Each point is reached from the start by the listed moves, each made once or not at all, plus a little noise. Is the number of moves made odd or even? Then give how often each move was made.
(in the rows, 128 means zero)

Moves:
(1): [191 109 154 125 127 132]
(2): [151 200 133 154 172 113]
(3): [ 89 119 200 111 155 131]
Start: [125 163 144 151 113 148]
Points:
[171 200 247 158 176 133] => odd (1, 1, 1)
[150 129 238 132 133 158] => even (1, 0, 1)
[128 159 146 145 116 142] => even (0, 0, 0)
[184 144 170 150 108 155] => odd (1, 0, 0)
[205 213 177 181 151 140] => even (1, 1, 0)

Moves:
(1): [187 124 152 110 114 128 128 133 141 150 105]
(2): [136 170 152 137 129 126 128 106 108 134 121]
(3): [ 98 107 193 124 109 119 137 121 132 115 122]
(4): [134 124 127 181 129 130 125 138 127 118 142]
(5): [146 104 145 105 191 107 138 127 125 123 136]
(6): [125 130 138 124 135 165 140 147 129 125 128]
(7): [128 131 121 138 128 114 174 121 119 125 119]
(8): [119 154 137 115 118  92 132 180 116 131 113]
Start: [106 117 132 137  94 153 124 118 153 119 157]
Points:
[144  90 222 167  64 149 127 129 165 116 144] => odd (1, 0, 1, 1, 0, 0, 0, 0)
[103 112 249 165 149 157 152 116 132  95 165] => odd (0, 1, 1, 1, 1, 1, 0, 0)
[ 93  75 207 118 141 111 189 103 145  96 149] => odd (0, 0, 1, 0, 1, 0, 1, 0)
[ 73 119 197 182  68  95 179 167 134  94 140] => even (0, 0, 1, 1, 0, 0, 1, 1)

Moves:
(1): [156 134 110 126 145 135 112 107 124 111 124 153 126]
(2): [123 193 123 128 112 133 152 145 115 131 121 119 122]
(3): [148 134 190 134 136 120 118 122 124 145 142 135 132]
(4): [134 139 130 180 111 102 138 128 135 119 139 127 129]
(5): [ 86 146 127 131 174 113 131 110 147 144 123 121 123]
(6): [118 121 139 145 130 161 131 132 118 128 143 131 154]
(7): [137 130 130 127 130 127 165 132 147 134 138 140 130]
(8): [136 125 126 132 155 133 142 185 107 122 137 120 114]
(9): [126 125 129 131 134 135 111 144 166 131 108 128 121]
(10): [135 142 103 129 148 136 128 122 124 188 135 110 110]
(11): [128 141 123 116 118 129  93  98 141 124 196 122 105]
(12): [103 118 132 127 119 120 118 160 108 163 151 181 155]
Start: [177 117 141 113 127 115 156 105 149 130 130 114 139]
Points:
[176 197 117 169 134 100 231 208 116 218 183 143 129] => even (0, 1, 0, 1, 0, 0, 1, 1, 0, 1, 0, 1)
[203 222 183 176 116 128 185  88 156 204 249 104 124] => odd (0, 1, 1, 1, 0, 1, 1, 0, 0, 1, 1, 0)
[104 140 155 176 146 107 113 109 197 171 220 157 157] => even (0, 0, 0, 1, 1, 1, 0, 0, 1, 0, 1, 1)
[190 134 122 125 175 168 158 150 184 189 218  97 105] => even (0, 0, 0, 0, 0, 1, 1, 1, 1, 1, 1, 0)

Moves:
(1): [144 123 135 120 132 109 116 153 109 134 104 136 127 114 119 131 137 108
 128 126 115 139 145 115 152]
(2): [126 135 126 131 147 148 145 135 129 113 142 149 123 124 166 129 132 105
 136 132 126 108 132 111 126]
(3): [133 134 158 125 126 138 124 142 111 133 135 134 131 136 133 133 121 135
 133 134 132 122 125 133 132]
(4): [132 123 128 132 139 120 138 108 123 143 134 126 123 132 131 129 144 122
 126 141 136 125 136 133 134]
(5): [128 135 106  95 146 119 150 135 109 125 115 128 111 140 116 125 124 141
 122 127 136 111 129 139 147]
(6): [130 112 127 133 125 135 125 140 132 130 129 112 134 126 131 139 118 122
 131 134 124 127 135 136 129]
(7): [129 140 122 131 120 132 140 141 129 144 128 136 124 116 119 110 135 128
 137 127 134 106 124 134 154]
(8): [125 123 125 131 117 130 127 137 139 138 140 136 122 140 133 124 124 110
 128 124 118 121 117 122 129]
(9): [124 137 114 124 127 117 140 120 137 119 128 141 131 129 133 134 122 127
 130 131 127 141 127 127 121]
(10): [131 126 141 118 145 135 120 124 136 134 123 122 135 152 136 135 135 122
 130 131 139 125 133 121 134]
(11): [135 130 122 126 124 135 132 126 119 122 148 121 128 130 125 123 121 112
 116 134 137 147 132 125 129]
(12): [125 141 127 121 122 142 138 130 120 111 144 132 143 145  97 112 138 128
 141 132 108 115 146 149 131]
(13): [125 126 123 126 131 116 136 146 126 116 128 119 147 126 125 131 121 115
 132 127 118 120 123 125 122]
(14): [131 142 120 140 113 131 134 128 133 124 121 122 119 142 135 125 122 128
 125 137 121 125 124 126 120]
(15): [122 121 124 124 130 120 131 126 134 115 134 134 142 135 130 133 132 151
 120 144 132 128 115 129 128]
(16): [134 123 123 117 131 140 140 130 125 128 130 105 123 135 117 144 123 133
 122 122 112 129 133 121 135]
(17): [140 134 128 133 126 105 123 130 136 113 135 119 129 137 137 135 145 136
 138 111 126 137 145 124 122]
(18): [117 151 120 139 133 117 133 140 126 138 134 123 122 130 134 120 105 145
 110 138 127 124 130 105 132]
(19): [138 103 106 126 130 123 123 115 110 125 140 123 135 107 123 132 113 132
 142 124 145 101 135 119 113]
(20): [113 136 129 120 118 125 123 112 129 135 120 118 130 113 126 147 137 123
 118 154 117 119 128 141 121]
(21): [126 126 138 134 123 127 123 134 132 120 140 134 121 131 102 120 118 125
 120 122 153 125 125 116 118]
(22): [116 135 116 140 113 118 131 150 106 142 118 135 140 145 127 149 122 110
 119 123 150 131 136 126 110]
(23): [133 129 148 115 106 122 138 117 112 122 115 125 121 119 151 128 123 123
 113 132 131 134 139 131 135]
(24): [146 140 129 142 128 131 121 113 123 127 136 139 134 130 139 133 121 142
 123 111 124 101 142 143 122]
Start: [119 129 119 126 127 129 113 117 139 128 129 111 127 125 134 141 123 107
 163 137 110 120 147 119 135]
Points:
[115 144  89 146 127 124 114  97  92 160 155  90 171 154 126 186 105 102
 150 171 127  37 215 140 109] => odd (0, 0, 0, 1, 0, 1, 0, 0, 0, 1, 0, 1, 0, 0, 0, 0, 0, 1, 1, 1, 0, 1, 0, 1)
[131 134 112 104 107 109 112 135 126 148 121 134 144 130 141 165 121  91
 173 190 111  69 139 107 160] => even (1, 0, 1, 0, 0, 0, 1, 1, 1, 1, 0, 0, 0, 1, 1, 0, 0, 0, 1, 1, 0, 0, 0, 0)
[161 172 103  89 112 129 161 176  87  90 162 123 127 188  71 139  79  75
 147 129  75  82 178 124 157] => even (1, 0, 1, 0, 1, 0, 0, 1, 1, 0, 1, 1, 1, 1, 0, 1, 0, 0, 0, 0, 1, 0, 0, 1)
[167 149  82 107 132  81 168 145  64  77 134 125 153 176 153 178 110  45
 170 129 139  38 249 111 123] => even (1, 1, 0, 1, 1, 1, 0, 0, 1, 1, 0, 1, 1, 1, 0, 0, 1, 0, 1, 0, 1, 1, 1, 1)
[121 147 108 102 134  83 172 102 101  91 167  92 149 112 204 198 106 118
 147 191 102  74 179  82 121] => even (0, 1, 1, 1, 0, 0, 0, 0, 1, 0, 0, 0, 1, 0, 1, 1, 1, 1, 1, 1, 0, 0, 1, 0)
[133 151  68 150 110  60 127 157  78 135 149 100 194 117 108 177 128 107
 163 164 103  28 222 133 140] => odd (1, 0, 0, 1, 0, 1, 1, 0, 0, 0, 0, 1, 1, 0, 1, 0, 1, 1, 1, 1, 0, 1, 0, 1)
[144 127 125 101 124  79 127 178 133  99 138 112 156 153 137 182 124  98
 171 133  67 132 153  91 151] => even (1, 0, 1, 0, 0, 0, 0, 1, 1, 0, 0, 0, 1, 0, 1, 1, 1, 0, 0, 0, 0, 0, 0, 0)
[101 196 130  81 122 158 180 152 103 114 133 110 127 168 172 141 108 122
 143 222 100  29 170 138 188] => even (0, 1, 1, 0, 1, 1, 1, 0, 0, 1, 0, 1, 0, 1, 1, 0, 0, 1, 0, 1, 0, 0, 1, 0)
[164 150 142  61 132 125 142 135  73  91 133 128 157 173 136 158 105 110
 142 165 107 102 204 158 185] => odd (1, 0, 1, 0, 1, 1, 0, 0, 1, 1, 1, 1, 0, 0, 1, 0, 0, 0, 0, 0, 0, 0, 1, 1)
[171 186  97 164 109 109 131 167 109 112 195 161 109 128 167 126  75  78
 166 125 131  54 185  55 142] => odd (1, 1, 1, 0, 0, 0, 1, 1, 1, 0, 1, 0, 0, 1, 0, 0, 1, 1, 1, 0, 1, 0, 0, 1)
[ 85 187  88 104 104  93 186 189  95  88 147 112 151 147 131 153 109  96
 134 174 126  42 190 121 145] => odd (0, 1, 0, 0, 1, 1, 1, 0, 0, 0, 0, 1, 1, 0, 1, 0, 1, 1, 0, 1, 1, 1, 1, 0)
[119 189  72 128 123  92 178 214 103  80 177 134 163 157 101 148 110  67
 149 141 111 106 197  62 152] => odd (1, 1, 0, 0, 0, 0, 1, 0, 1, 0, 1, 1, 1, 0, 1, 1, 1, 1, 0, 0, 1, 1, 0, 0)

Moves:
(1): [126 123 128 130 141 125 129 132 125 136 137 124 125 111 122 121 127 121
 117 121 134 123 134 121 134 128]
(2): [116 138 144 149 122 139 136  93 152 119 116 131 134 112 127 137 122 146
 103 124 140 120 121 130 127 123]
(3): [136 112 130 130 123 119 112 144 131 129 137 140 132 121 129 123 134 117
 127 137 136 126 117 124 122 134]
(4): [123 132 127 141 139 129 138 128 124 113 141 129 119 130 135 133 132 122
 130 141 130 128 117 148 127 124]
(5): [134 128 123 131 143 124 114 121 146 129 136 115 147 133 126 118 131 141
 125 114 143 122 141 130 133 124]
(6): [125 136 136 130 134 128 133 145 131 122 120 112 145 129 145 133 122 125
 142 131 122 116 153 135 118 143]
(7): [113 141 126 121 127 129 145 137 121 127 124 143 132 124 113 115 129 147
 127 137 128 126 131 134 126 130]
(8): [126 125 124  97 137 108 122 125 129 120 121 134 144 100 137 134 118 124
 115 144 147 138 129 132 130 115]
(9): [106 119 121 132 127 148 128 103 143 127 137 110 142 148 128 116 144 129
 120 143 121 116 127 126 109 138]
(10): [123 150 139 152 124 119 137 134 104 133 119 146 116 121 132 136 149 122
 130 143 128 120 130 109 124 140]
(11): [109 129 107 153 133 120 122 120 135 128 142 135 131 113 133 136 134 131
 127 123 116 146 116 139 112 138]
(12): [134 125 115 126 115 125 138 124 130 143 142 126 133 139 130 138 144 140
 122 113 110 139 128 135 128 135]
(13): [118 128 122 126 120 130 134 120 143 123 133 123 125 132 120 113 129 106
 100 122 126 105 121 128 112 126]
(14): [136 120 122 142 116 137 128 136 113 133 130 128 123 108 126 123 131 141
 124 132 124 120 121 140 117 109]
(15): [108 129 121 145 130 128 149 139 110 132 119 130 128 139 130 135 126 146
 131 127 135 111 123 129 133 136]
(16): [132 132 115 135 132 132 131 117 139 125 137 149 119 127 128 127 128 135
 127 125 115 122 152 130 142 146]
(17): [121 111 126 120 121 120 125 107 124 118 115 136 153 127 116 133 147 109
 113 130 139 124 128 141 145 128]
(18): [118 129 112 129 129 142 124 123 131 126 127 126 114 125 146 125 154 133
 126 120 135 132 125 134 124 119]
(19): [133 141 122 138 119 144 137 113 145 133 135 136 122 140 134 139 141 120
 121 130 138 115 140 148 131 126]
(20): [119 132 128 125 128 122 127 132 141 128 126 124 123 133 126 124 125 130
 117 136 123 125 132 135 133 126]
(21): [109 137 138 122 130 132 127 125 116 112 136 126 120 141 136 130 130 132
 111 118 141 113 143 141 136 131]
(22): [116 133 126 123 111 144 143 140 139 124 131 107 142 133 136 136 131 120
 132 136 134 108 134 112 151 108]
(23): [125 127 134 117 126 116 122 125 126 129 127 135 113 141 126 130 130 126
 139 128 133 110 123 127 135 135]
(24): [135 141 123 124 136 132 123 133 121 126 134 122 138 135 128 129 123 135
 129 123 131 117 111 127 135 136]
Start: [122 129 135 138 120 124 111 128 129 116 127 131 137 141 124 136 139 130
 119 117 143 131 136 130 122 135]
Points:
[ 87 124  89 156 103 176 126 116 209 126 178  67 181 173 155 118 216 105
  73 103 160  53 174 141 107 138] => even (1, 0, 1, 0, 1, 1, 0, 0, 1, 0, 0, 1, 1, 0, 0, 0, 0, 1, 1, 0, 0, 1, 0, 0)
[ 67 172  82 217  98 134 151 144 136 104 146 161 195 131 124 145 205 137
  82 135 172  19 165 161 138 168] => even (0, 0, 1, 0, 1, 1, 1, 0, 0, 1, 1, 0, 1, 1, 1, 1, 1, 0, 1, 0, 0, 1, 0, 1)
[ 13 173 100 233 110 174 156  57 102 102 132 165 153 122 131 145 235 180
  31 127 190  52 122 183 116 154] => odd (1, 1, 0, 0, 0, 0, 1, 0, 1, 1, 1, 0, 0, 1, 1, 0, 1, 1, 1, 0, 1, 0, 0, 1)
[  7 189 103 158 115 146 152  90 190  71 133 119 172 137 168 153 173 165
  54 108 218  33 174 181 124 126] => odd (0, 1, 0, 0, 1, 1, 1, 1, 0, 0, 1, 0, 1, 0, 1, 0, 0, 1, 1, 0, 1, 1, 1, 0)
[ 46 179  92 192 105 189 176  79 193  96 156 103 144 208 181 179 197 172
  96 131 147  25 164 182 153 163] => odd (0, 1, 0, 1, 0, 1, 0, 0, 1, 0, 0, 1, 0, 0, 1, 1, 0, 1, 1, 1, 0, 1, 1, 1)
